Every row gives one point. The ring and each string are closed loops that go straight from each point to the next, and from the last back to the first. Before rounding, they use only three directions, however many columns there are. Count how often each string passes through the ring. Passing back the other way cancels.

Ring:
[[ 4.5 -2.4 -2.0  2.3]
 [ 3.5  1.4 -0.4  2.6]
 [ 0.2  2.8  0.5  1.0]
 [-2.4  1.5  0.3 -1.0]
 [-3.6 -1.6 -0.7 -2.6]
 [-2.1 -4.8 -2.0 -2.6]
 [-0.3 -5.7 -2.5 -1.7]
 [ 3.0 -4.9 -2.7  0.6]]
String:
[[ 6.4  0.2  0.7  3.4]
 [ 6.3  0.4 -3.0  4.8]
 [ 5.3 -1.7 -4.0  3.8]
 [ 6.3 -4.9 -2.3  2.3]
 [ 3.7 -4.3 -0.3  0.3]
 [ 1.7 -2.3 -1.2  0.4]
 [ 1.3 -1.6 -1.3  0.5]
 [ 3.9 -1.3  0.4  1.4]]
Times through: 0
String (13 x 4):
[[ 5.8 -4.4 -4.1  2.9]
 [ 3.7 -3.8 -4.4  2.2]
 [ 1.9 -2.4 -3.6  1.4]
 [ 2.4 -3.2  0.2 -0.2]
 [ 4.3 -3.8  0.4  0.6]
 [ 5.7 -3.2  0.4  1.7]
 [ 7.2 -1.3 -1.3  4.0]
 [ 5.5  0.4 -3.1  4.4]
 [ 2.4  0.0 -3.4  2.6]
 [ 3.7  0.3 -3.4  3.5]
 [ 1.5 -1.2 -1.8  1.0]
 [ 2.7 -2.2  0.4  0.4]
 [ 5.5 -3.4 -1.0  2.0]]
Times through: 2

Ring (6 x 8):
[[ 5.8  1.1 -1.6  1.0  3.3  0.2  2.7  0.0]
 [ 1.5  6.3 -4.9 -0.9  2.9  1.5  1.6  1.4]
 [-2.7  3.1 -5.0  0.4  0.0  0.9 -1.4  1.0]
 [-2.7 -2.4 -4.0  2.4 -1.4 -0.1 -3.2  0.1]
 [ 1.2 -6.2 -1.0  3.9 -0.9 -1.2 -1.9 -1.1]
 [ 4.8 -3.8  0.1  3.0  1.2 -0.9  1.0 -1.2]]
String (16 x 8):
[[ 8.3 -0.2 -0.1  1.6  3.9 -0.3  3.8 -0.6]
 [ 8.4  3.1 -5.8 -0.3  6.1  1.0  3.0  2.0]
 [ 5.2  3.5 -7.7 -0.5  5.0  1.3  1.1  2.6]
 [ 2.3  2.6 -4.0  0.4  2.3  0.7  0.9  0.8]
 [ 0.6  3.5 -0.4  0.6  0.7  0.4  1.7 -0.7]
 [-1.4  6.9 -1.6 -0.6  0.6  1.2  1.7 -0.1]
 [-3.3  6.2 -3.9 -0.5  0.1  1.4 -0.2  0.7]
 [-4.3  3.1 -1.4  0.9 -1.7  0.5 -0.9 -0.6]
 [-0.4  0.2 -0.7  1.8 -0.5 -0.1 -0.1 -0.9]
 [-0.7 -1.1 -3.7  1.9 -0.1  0.1 -1.7  0.3]
 [ 0.5 -1.0 -2.3  1.9  0.2 -0.1 -0.7 -0.2]
 [ 0.3 -2.4 -1.3  2.6 -0.5 -0.4 -0.9 -0.7]
 [ 1.5 -3.2 -2.8  2.6  0.4 -0.4 -1.2 -0.1]
 [ 3.5 -5.7 -3.1  3.3  1.0 -0.8 -1.4 -0.1]
 [ 6.9 -7.5 -0.9  4.0  1.9 -1.4  0.2 -0.9]
 [ 7.0 -3.6  1.3  2.9  2.2 -1.0  2.4 -1.5]]
Times through: 0
String, 22 rows:
[[  1.3  -2.4  -4.8   2.1   1.0   0.0  -1.7   0.7]
 [  1.3  -6.5  -4.3   3.6  -0.1  -0.8  -3.1   0.2]
 [  2.0 -10.2  -2.6   5.0  -0.9  -1.6  -3.6  -0.7]
 [  1.8  -9.2   2.5   5.3  -2.1  -2.1  -1.5  -2.7]
 [  1.6  -5.1   2.2   3.9  -1.3  -1.4  -0.2  -2.3]
 [  1.2  -1.7   0.2   2.4  -0.2  -0.5   0.3  -1.3]
 [  1.1  -1.4   0.0   2.3  -0.2  -0.5   0.3  -1.2]
 [  1.2  -4.2   2.7   3.6  -1.4  -1.3   0.2  -2.5]
 [  1.4  -7.8   3.2   4.9  -2.2  -1.9  -0.9  -2.9]
 [  0.8  -9.3   2.2   5.3  -2.5  -2.1  -2.0  -2.6]
 [ -0.4  -5.4   3.3   4.2  -2.7  -1.5  -0.7  -2.9]
 [  0.8  -0.9  -1.6   2.0   0.2  -0.2  -0.3  -0.5]
 [  1.0  -2.0  -4.7   2.0   0.9   0.0  -1.7   0.7]
 [ -1.0  -5.3  -6.2   3.1  -0.5  -0.3  -4.3   1.0]
 [ -3.2  -6.7  -7.2   3.6  -1.7  -0.5  -6.2   1.1]
 [ -2.2  -4.5  -7.6   2.7  -0.6   0.0  -5.0   1.5]
 [ -1.6  -3.3  -6.4   2.4  -0.4   0.0  -3.9   1.2]
 [ -3.5  -4.8  -6.2   3.0  -1.8  -0.3  -5.2   0.8]
 [ -3.9  -5.0  -3.2   3.5  -2.7  -0.7  -4.4  -0.4]
 [ -3.1  -5.9  -4.7   3.6  -2.2  -0.6  -4.9   0.2]
 [ -1.1  -5.8  -7.0   3.2  -0.5  -0.3  -4.9   1.2]
 [  0.9  -3.2  -6.5   2.2   1.0   0.0  -2.8   1.3]]
Times through: 1

Ring:
[[ 3.5 -0.4 -2.4 -4.4  1.7 -0.9  0.7  0.8 -3.8  0.9 -2.2  1.4]
 [ 4.4  4.3 -1.6 -4.3  4.6 -2.5  1.4  0.2 -3.8  0.1 -0.5  0.0]
 [ 3.4  7.7  0.5 -2.4  5.1 -3.0  2.1 -1.2 -3.4 -0.9  1.6 -1.5]
 [ 1.0  7.2  1.8 -0.2  3.3 -1.9  2.3 -2.4 -2.6 -1.9  2.7 -2.0]
 [-2.2  3.8  1.8  1.5  0.8  0.3  1.9 -3.1 -1.3 -3.0  2.7 -1.5]
 [-4.7 -1.6  0.6  2.0 -2.0  2.7  1.0 -3.0 -0.2 -3.4  1.4  0.0]
 [-4.6 -5.8 -0.8  1.1 -3.9  3.8  0.3 -1.9 -0.5 -2.4 -0.6  1.5]
 [-1.6 -7.0 -1.9 -1.3 -4.0  2.9  0.0 -0.3 -2.1 -0.1 -2.5  2.5]
 [ 1.8 -4.1 -2.4 -3.5 -1.2  0.8  0.3  0.7 -3.4  1.0 -2.9  2.3]]
String:
[[ 0.5  2.3  1.8  0.0 -0.9 -0.4  1.6 -1.7 -3.1 -0.3  0.9 -0.6]
 [ 1.7  5.3  3.6  0.6 -0.7 -1.7  2.2 -2.0 -4.1  0.4  2.0 -1.6]
 [ 1.3 11.3  3.7  0.9  4.5 -3.1  3.0 -3.3 -2.8 -2.4  4.5 -3.5]
 [-0.3  8.9  1.1  0.0  5.9 -1.9  2.4 -3.1 -1.2 -4.0  3.7 -2.6]
 [-1.5  5.5 -0.5 -0.4  5.2 -0.5  1.8 -2.7 -0.4 -4.4  2.6 -1.5]
 [-3.2  5.3 -1.0  0.2  5.9  0.3  1.7 -3.3  0.7 -5.9  3.2 -1.6]
 [-3.6  5.7  2.6  2.8  1.7  0.3  2.2 -4.2 -0.4 -4.5  4.2 -2.4]
 [-4.9  1.8  2.2  3.2 -1.1  1.9  1.7 -4.0 -0.2 -4.1  3.1 -1.4]
 [-7.9 -1.6 -1.7  2.2  1.4  4.0  0.8 -3.9  2.6 -7.1  2.3 -0.2]
 [-4.0 -1.8 -1.4  0.3  0.3  2.5  0.8 -2.3  0.1 -3.9  0.6  0.5]
 [-7.5 -5.1 -2.8  1.3 -0.3  4.8  0.2 -3.0  2.2 -6.0  0.6  1.1]
 [-3.0 -2.0 -1.6 -0.3  0.3  2.1  0.7 -1.8 -0.4 -3.2  0.1  0.7]
 [-1.6 -2.6  0.9  0.6 -3.7  1.8  0.9 -1.5 -2.4 -0.4 -0.3  0.7]
 [-2.2 -3.8  2.9  2.2 -7.2  2.3  1.0 -1.9 -3.0  0.7 -0.1  0.7]
 [-7.2 -3.5  0.4  3.3 -3.0  4.2  0.8 -3.7  1.1 -4.7  1.7  0.1]
 [-8.1 -0.1 -1.7  2.3  2.8  3.7  1.0 -4.3  3.0 -7.9  3.0 -0.7]
 [-2.6  1.2 -1.4 -0.4  2.7  1.1  1.1 -2.3 -0.2 -4.0  1.2 -0.2]]
Times through: 2
String, 29 rows:
[[ 1.5  7.1 -3.0 -3.6  9.3 -2.1  1.7 -1.3 -1.0 -4.0  1.6 -1.1]
 [ 5.0 10.4 -2.4 -5.1 10.9 -4.4  2.1 -0.5 -2.8 -2.3  1.5 -1.6]
 [ 6.4  7.4  0.7 -3.9  4.2 -4.1  2.1  0.1 -5.3  1.5  0.3 -1.0]
 [ 5.6  4.5  2.1 -2.5  0.0 -3.0  1.9  0.0 -6.0  2.9 -0.3 -0.5]
 [ 1.1  1.8 -0.7 -1.9  1.8 -0.5  1.3 -0.9 -2.6 -1.0  0.1  0.1]
 [ 0.8  4.2 -3.1 -3.4  7.0 -1.1  1.3 -1.0 -1.1 -3.4  0.6 -0.3]
 [ 4.2  8.8 -2.6 -4.9 10.0 -3.7  1.9 -0.5 -2.5 -2.4  1.1 -1.2]
 [ 6.8 10.0  0.8 -4.0  6.3 -5.0  2.4 -0.2 -5.2  0.9  1.1 -1.7]
 [ 6.6  7.3  3.4 -2.2  0.6 -4.1  2.4 -0.3 -6.5  3.2  0.7 -1.4]
 [ 1.3  2.0  0.5 -1.3  0.4 -0.7  1.4 -1.0 -3.2 -0.2  0.2 -0.1]
 [ 3.6  4.9  2.7 -1.0 -0.2 -2.3  2.0 -1.0 -4.9  1.5  0.8 -1.0]
 [ 3.9  9.1  3.6 -0.6  2.4 -3.6  2.7 -1.8 -4.7  0.5  2.5 -2.4]
 [ 1.4  3.9  1.6 -0.6  0.6 -1.2  1.8 -1.6 -3.3 -0.4  1.2 -0.9]
 [-1.2  2.6 -0.9 -0.9  3.2  0.1  1.4 -2.0 -1.0 -3.2  1.3 -0.5]
 [-1.2  2.7 -0.3 -0.5  2.5  0.1  1.4 -2.1 -1.2 -3.0  1.4 -0.6]
 [-2.0  2.2 -1.0 -0.5  3.1  0.6  1.3 -2.3 -0.5 -3.8  1.5 -0.5]
 [-4.7  5.6  0.7  2.1  4.1  0.8  2.0 -4.3  1.0 -6.2  4.2 -2.3]
 [-5.3  4.6  0.2  2.1  4.1  1.3  1.8 -4.3  1.4 -6.6  4.0 -2.0]
 [-3.4  2.4 -0.7  0.5  3.0  1.1  1.4 -2.9  0.2 -4.7  2.2 -0.8]
 [-0.5  1.8  1.3  0.2 -0.5  0.1  1.5 -1.9 -2.4 -1.2  1.1 -0.5]
 [ 0.5  3.8  4.7  1.9 -3.2 -0.8  2.2 -2.5 -4.0  0.6  2.1 -1.5]
 [-1.1  6.3  4.5  2.7 -0.6 -0.8  2.5 -3.6 -2.5 -1.8  3.7 -2.5]
 [ 1.7  4.3  4.3  1.1 -2.5 -1.4  2.2 -2.0 -4.5  1.1  1.7 -1.4]
 [ 0.1  1.8  0.4 -0.7  0.6 -0.1  1.4 -1.5 -2.4 -1.2  0.7 -0.3]
 [-1.2  4.4 -0.8 -0.8  4.5 -0.3  1.6 -2.3 -0.7 -3.9  2.0 -1.1]
 [ 0.6  9.3  0.7 -0.8  6.7 -2.3  2.4 -2.7 -1.5 -3.7  3.4 -2.5]
 [-0.2  6.9 -1.5 -1.8  7.6 -1.4  1.8 -2.3 -0.6 -4.5  2.4 -1.6]
 [-0.4  3.4 -1.8 -1.9  4.8 -0.4  1.3 -1.6 -1.0 -3.4  1.1 -0.5]
 [ 1.1  2.2  0.0 -1.5  1.2 -0.6  1.4 -1.1 -2.8 -0.7  0.3 -0.1]]
Times through: 2

Ring (6 x 14):
[[ 1.9  0.2  2.9  1.8 -3.3  5.4 -3.9  3.6  1.9 -0.6 -4.3 -0.2  0.9 -3.2]
 [ 2.3  2.1  4.8  1.7  2.8  1.3 -2.1  4.2 -3.4  3.2 -0.4 -2.0 -0.3 -4.9]
 [-0.3  0.3  3.7 -0.2  6.1 -2.4 -0.7  2.0 -2.9  3.3  2.0  0.5 -0.6 -1.9]
 [-3.6 -1.8  0.0 -2.1  2.2 -2.7  2.1 -0.6  1.5  1.0  2.9  2.0 -1.8  0.3]
 [-3.8 -2.1 -1.4 -1.9 -2.3 -0.3  2.4 -0.7  4.1 -0.6  1.5  1.6 -2.1  0.0]
 [-0.3 -1.5  0.8  0.5 -5.0  4.9 -2.6  1.8  4.7 -2.1 -3.8  1.3  0.5 -1.3]]
String, 28 rows:
[[ 1.0 -2.2  2.6  1.1 -2.6  5.5 -6.2  2.5  4.3 -2.4 -5.8  3.3  2.8  0.1]
 [ 2.6  0.2  2.9  2.4 -5.5  7.4 -4.9  4.1  2.9 -1.5 -5.9 -0.5  1.4 -3.6]
 [ 3.5  2.2  3.5  3.2 -5.8  7.5 -3.4  5.2  0.8  0.1 -4.8 -3.3  0.1 -6.4]
 [ 4.4  2.2  5.0  3.5 -3.0  6.9 -5.1  5.7 -0.7  0.8 -5.1 -2.6  1.1 -6.0]
 [ 2.8  0.5  4.8  2.1  1.0  3.9 -5.3  4.2 -0.7  0.9 -3.8  0.3  1.8 -3.0]
 [ 0.0 -0.3  2.5  0.4  0.6  1.5 -1.8  2.2  0.5  0.8 -1.0  0.6  0.0 -2.0]
 [ 0.8  1.5  2.6  1.0 -0.7  1.9 -0.2  3.1 -0.9  1.9 -0.2 -2.2 -1.4 -4.6]
 [ 3.2  3.8  5.0  2.6  0.8  2.5 -1.0  5.3 -4.4  3.9 -0.3 -4.7 -1.4 -7.5]
 [ 4.6  4.7  6.6  3.3  3.1  2.2 -2.1  6.3 -6.6  5.1 -0.4 -5.3 -0.9 -8.4]
 [ 2.7  1.2  5.7  1.7  4.7  1.3 -4.5  4.2 -3.3  2.7 -1.6 -0.1  1.3 -3.3]
 [ 0.7  0.2  3.4  0.7  1.8  1.3 -2.3  2.8 -0.7  1.5 -1.0  0.3  0.2 -2.5]
 [ 1.0  1.3  3.1  1.1  0.4  1.7 -0.9  3.2 -1.3  2.0 -0.4 -1.7 -0.9 -4.2]
 [ 3.0  3.4  4.5  2.5 -0.1  3.0 -1.1  5.0 -3.5  3.3 -0.8 -4.3 -1.3 -7.2]
 [ 4.5  3.7  5.7  3.4 -0.2  4.5 -3.2  6.1 -3.8  3.1 -2.6 -4.3 -0.2 -7.6]
 [ 2.6  0.6  4.7  2.0  0.8  3.8 -5.0  4.1 -0.7  0.9 -3.5  0.1  1.6 -3.1]
 [ 0.8 -0.6  3.1  0.8  0.5  2.6 -3.6  2.7  0.9  0.3 -2.5  1.2  1.0 -1.6]
 [ 0.4  0.1  2.3  0.8 -1.2  2.6 -1.7  2.6  0.9  0.5 -1.6 -0.2 -0.2 -2.8]
 [ 0.7 -1.1  2.7  0.9 -1.0  3.6 -4.1  2.5  2.2 -0.7 -3.5  1.7  1.4 -1.2]
 [ 1.2 -1.9  2.5  1.3 -3.6  6.1 -6.0  2.7  4.5 -2.6 -6.1  2.7  2.6 -0.4]
 [ 0.6 -1.5  1.0  1.2 -7.1  7.1 -3.9  2.4  5.7 -3.0 -5.7  1.2  1.2 -1.6]
 [-0.4 -0.2  0.3  0.7 -6.1  4.6 -0.4  2.1  3.8 -1.1 -2.4 -0.8 -1.1 -3.2]
 [-0.6 -0.3  1.1  0.2 -2.4  2.3 -0.3  1.8  2.0  0.1 -0.9 -0.2 -1.0 -2.5]
 [-0.9 -2.1  1.3 -0.1 -1.4  2.6 -2.8  1.2  3.6 -1.3 -2.5  2.7  0.9  0.1]
 [-1.5 -3.3 -0.4 -0.2 -6.0  5.2 -3.2  0.6  7.3 -3.8 -4.6  3.6  1.3  1.0]
 [-1.5 -2.6 -1.2  0.0 -9.0  6.4 -1.8  0.8  8.0 -4.0 -4.7  1.9  0.2 -0.4]
 [-0.8 -0.1 -0.3  0.5 -7.1  4.6  0.6  1.8  4.1 -1.2 -1.9 -1.4 -1.7 -3.5]
 [-0.5  0.1  1.1  0.4 -2.8  2.5  0.0  2.0  1.8  0.3 -0.8 -0.8 -1.3 -3.1]
 [-0.1 -1.7  1.8  0.4 -2.0  3.6 -3.5  1.9  3.4 -1.3 -3.4  2.2  1.2 -0.6]]
Times through: 0
